Each wall is flat, endless, passes through zero and stands at right angles to its row. A trip goes straight from one point to another. List the walls that it crosses, first one first.
In the rows, 128 means zero.

Walls:
(1): [162 151  46]
(2): [125 154 122]
(3): [ 84 111 174]
Trips:
[230  66 121] to [159  60  95] -> none
[215  82 123] to [102  83 148] -> 1, 3
[174  82 127] to [136 103  89] -> none
[120 164 111] to [ 88 168 162] -> 3, 1
[139 124 148] to [109 126 145] -> none
[ 98 172  64] to [160 155  85] -> none
[140 144 200] to [139 230 149] -> 2, 3, 1
[124 212 135] to [ 48 172  62] -> none

Walls:
(1): [126  98 160 144 166 117]
(2): [142 144  82 139 174 149]
(3): [ 69 149 114 159 112 137]
(4): [154  96 178 182 123 107]
(5): [171  96 109 137  90 136]
(6): [174 125 140 107 127 104]
(7): [166 133 137 181 155 161]
Trips:
[ 53 107 143 139  60  73] to [138 113 173 157 124 157] -> 1, 5, 7, 3
[124 122 217  74 138 139] to [183   7 101  91 142 155] -> 5, 7, 2
[141 142  86 104 168 138] to [122 157 117 115 206  70] -> 1, 7
[ 91 148  99 220 131 158] to [140 160 208 104 130  88] -> 1, 2, 6, 3, 7
[130 188 135 183 161 128] to [105  97 157 152 118 108] -> 2, 7

Walls:
(1): [118 130  98 149 123  81 134 123 123 182 117]
(2): [175 103 126 150 121 131 128 133 135 140  64]
(3): [ 84  98 141  83  89 123  98 174 113  77 171]
(4): [127  98 148 122 114 108 140 174 108 105  96]
(5): [180 156  54 145  55 131 148 105 149 104 135]
(6): [110 114 132 147 122  86 109 143  98 149 112]
(7): [113 134 144 138 150  96 139 103  77  81 154]
(8): [107 118 111 110 148 110 145 113 172 150 144]
Trips:
[184 189 115  76 112 179 111 221 145 123  83] to [153 106  77 114 121 155 124 130 118  96 158] -> 4, 2, 7
[125 187 122 166 154 179 126 249 131 121 150] to [101 112 130 153 126 116 117 180  81  75 130] -> 6, 7
[151 168 167 166 164 153 132 130 140 101 130] to [105 139 204 168 108 131 100 128 146 213 184] -> 2, 7, 6, 1, 8
[148 142 124 131 233 103 104 137 182 142 149] to [118 157 154 143 126  79 165 143 194  92 180] -> 7, 1, 3, 5

Walls:
(1): [ 54 103  85 129 132 134  25 103 118 145 153 168  97 143]
(2): [142 113 154 124 155  67  72  94  83 109 178 154 140  47]
(3): [112 107 142  92 186 126  93 150 101  88  93  91  64 216]
(4): [168  85 129 132 136  86 209 108 132  86 171 158 123 176]
(5): [104 149 116 157 128 146 140  98 120  38 138  75 166 116]
(6): [105 155 121 130 159 153 102 125 159  95 164 126 107  84]
(7): [102 163 112  71  63 129 141 118 133 158 197 134 126 132]
Trips:
[157 144 106 113 120 164 164 118  54 129 171  94  95 142] to [102 157 148 167 118 125 174 170  77 129 125 131  71 125] -> 5, 7
[114 138 108 119 104  89 129 119 139 124 132 140  84 134] to [108 118 126 114 160 135 186  26 122  97 112 249 169 132] -> 3, 6, 5, 7
[138 113  95 161 118 112 188 117 192 142 141  97 140 186] to [150 102 112 155 136 139 168 138 105  90  67 114 157  34] -> 7, 2, 4, 6
[ 97 118 113 105  92 114 151  93 110 189 171 121 111 147] to [145 178 116 129 128 134  75  83 169  83 119  72 164 117] -> 4, 5, 2, 6, 7, 1
[110 149 165 135  57 199  73  67 147 151 120  82  68 105] to [191 219  92 101 106 194 115 155 165 161 139 156 142  75] -> 5, 1
[206 119 126  92 165  91 133  67 118 110 145 153  62 156] to [147  77 139 168 173  90 134 145 132  54 151 169 129 138] -> 6, 5
[212 145 117 136 152 123 156 154 109 214  72 132  86  81] to [150 171  68 124 128 141  96 213 157 144 150 136  99 159] -> 3, 7, 6, 1
[101  95 153  89 122 139 143 190 116 138 127 118 138 143] to [ 81 106 137 109 139 100 240 101 222 199  89 172 200 174] -> 4, 3
[149 152 168 209  85  99 108 134  44 132 150 114 146 153] to [181  49 137  15  96 130 126 108  86 140 133 156 138 117] -> 7, 5, 3

Walls:
(1): [115 163 149 103 149  92 124 161 111  96 157 120  11 148 144  68 112 102
 201 143 178 225 200  79]
(2): [117 118 154 143 168 193  66 210 126 131 172 172  12  81  88 161 146 169
 126 155 114 111 113 170]
(3): [ 76 157 166  71 150 117 100 115  36 165 132 134 141 160  85 136  93 186
 169 113 116 104  75  84]
(4): [108 152  91 118 141 197 145 152 185 145 131 150 157 100 120 122 143 150
  68 110 116 121  84 109]
(5): [ 88 133 109 191 189 142 149  56 136 146 151 179 131 153 178 110 146 158
  89 131 163  75  72 101]
(6): [131 160 138 130 167  99 160 122 157 123  91 117 123 153 131 131 135 107
 118 119 141 161  89  87]
(7): [148 198 136 120  69 142  99 114 161 107 138 118 101 132 156 136 108 171
  50 122  91 146 134 164]
(8): [121 142  97 106 105  82  85 162 138 124 118 112  86  41  91 102 174 166
 113 142 130 134 109  81]
(9): [227  86 112 121 125 132  97  91  79 162  67 102 100 113  50 120 136 129
  62 158 101 140 142  98]
(10): [ 60 127 172 132  88  93  62  98 143 100 117 155 182  79  97 160 131 141
 147 180  87 249 114 120]
(11): [ 74 131 164 136 105 106 106 107 158 130 107  98 145 103 109 120 140 118
 131  95 135 101 160 126]
Trips:
[ 69 170 160 141 205 183 155 178 122 166 144 171 134 105  86 104 154 212
 170 119 169 112 121 110] to [153 155 135 143 123  61 139 131 123 173 155 158 154 124 121 129  70 165
 152  83 141 154  82  69] -> 11, 10, 2, 4
[158 212 118 181 120 128 114  97 104  73 145  88 138 129 154 197 105  73
 141  82 170 126 103 152] to [ 32 125 110 142  28  98 144  76 194 168 154 127 143  61 149 148 132  67
 151  83 130 211 112 122] -> 10, 5, 1, 4, 8

Walls:
(1): [128  88 197 162 152 126 107 175  73 186 107 170 126 160 155 120 102 138
 135  80 136 160 125 186 126 132 148 165  95 152 132  68 138 155 167  81
 150 108 145  77 145 179 109  86 123 113 111 175]
(2): [131 144 150 152 131  89 126  84 155  96 103 143  84 149  88 122 155  96
 131  84 126 122  75 117 129 140 123 160 133 125 130 117 116  47  89 132
 159 117 195 174 121  76 108 148 152 110 145 121]
(3): [133 124  48 108 150  76 132 132  56 153 101 151 129 112 109  91 125 135
 150  86 148 152 152  99 117 112 106 140 202 141 150  81 140 152  52 128
 133 172 107 143 142 152 131 130 102 150 114  86]
(4): [150 188 129  80 112 131 168 170 162 168  93 122  81 152  88  69 113 190
 118 201 163 115 144 176 150 131 171 158 197 106  87 143 181  96 112 164
 135 160 128 172 205 113 110 118 129 110 118 111]
(5): [142 176 172  74 179 140 105  96 138 147 134 173  86 125  95 203 110 127
 154  97 127 152  98  43 134  90 202 104  74 153 101 127 192 129  97  73
 135  75 169 132 125 152  99 129 193  88  95 174]
(6): [150 111 121  80 153 127  74 157 144 140 123 122 123 134 109  92 207  94
  77 105 120  87 103 165 134 115 190 114  85 133  89 175 105 100  97 147
 160 131 133 119 216  93 129 124 113 131 188 108]
(7): [ 84 120 108 161 240 129 133 181 110  74 163 118  57  98 153 180 145 107
 102 129 124 163  70  72 105 151 109  78 114 145  99  68 114 114 134  93
 134 116 113 113 138 101 105 121 131  91 167 137]
(8): [144 118  97 120 146 148  80 107 107 107 124 112 127 139 108 118 175 109
 102 112 115  99 128  79 163 130 101 179 105  59  67 100  32  86 135  62
  63 134 107 143 113 178 136  94  86  66 112 171]
Trips:
[126 154  42  49  71 106 123 159 153 113 123 148 108 100 138 186 155 170
 112  50 133 100  87  98 118 155 105 152 105 129  80 137 157 153 174 132
 164 157  65 187 102 183 134 144  90  97  57 126] to [194 125 138 126 129 132 150 136  55 124 120 128 105 172 145 190 111 147
 142 171 108  57 113  87 165  90 155 133 100 147 114 101 128 158 107  88
  82 133 119 145 118 140 140 134 162 168 124 128] -> 4, 7, 1
[151 188 170 143  88 165 130 174 141  98  75 155 177 120 138 133 147 161
 166 134 194 181 151 176 145  54 151 153 150 101 111 127  90 159 120 116
 132  92 151  95 141 138  92 103 140  92  96 178] to [132 121 155 107  69  55 123  85  80 115  80 144 151 122 149 160 126 149
 159 103 120 110  71 103 135 131 152 136 131  62  96 121 124  51 158 148
 116 114 174 177  78 130 186 161 132 104 115 147] -> 2, 4, 1
[ 86  88 146 122 130 123 131 142 118 145  81 148 130 166  90 105 167  93
 136  87 118  91 158 146  87 162  69  68  92 126 172 102 119 113 108 136
 112 144  86 117 128 132  91 107 127 177 145 128] to [158 141  73  82 120 143 112 128 114 157 180 117 135 172 158  94 155 167
 128  94  93 108 184  87 186 153 125 140 144  67 193  85 113 126 120 171
 170 127 148 199 128 102 113  95 125 101 133  96] -> 7, 8, 1, 4
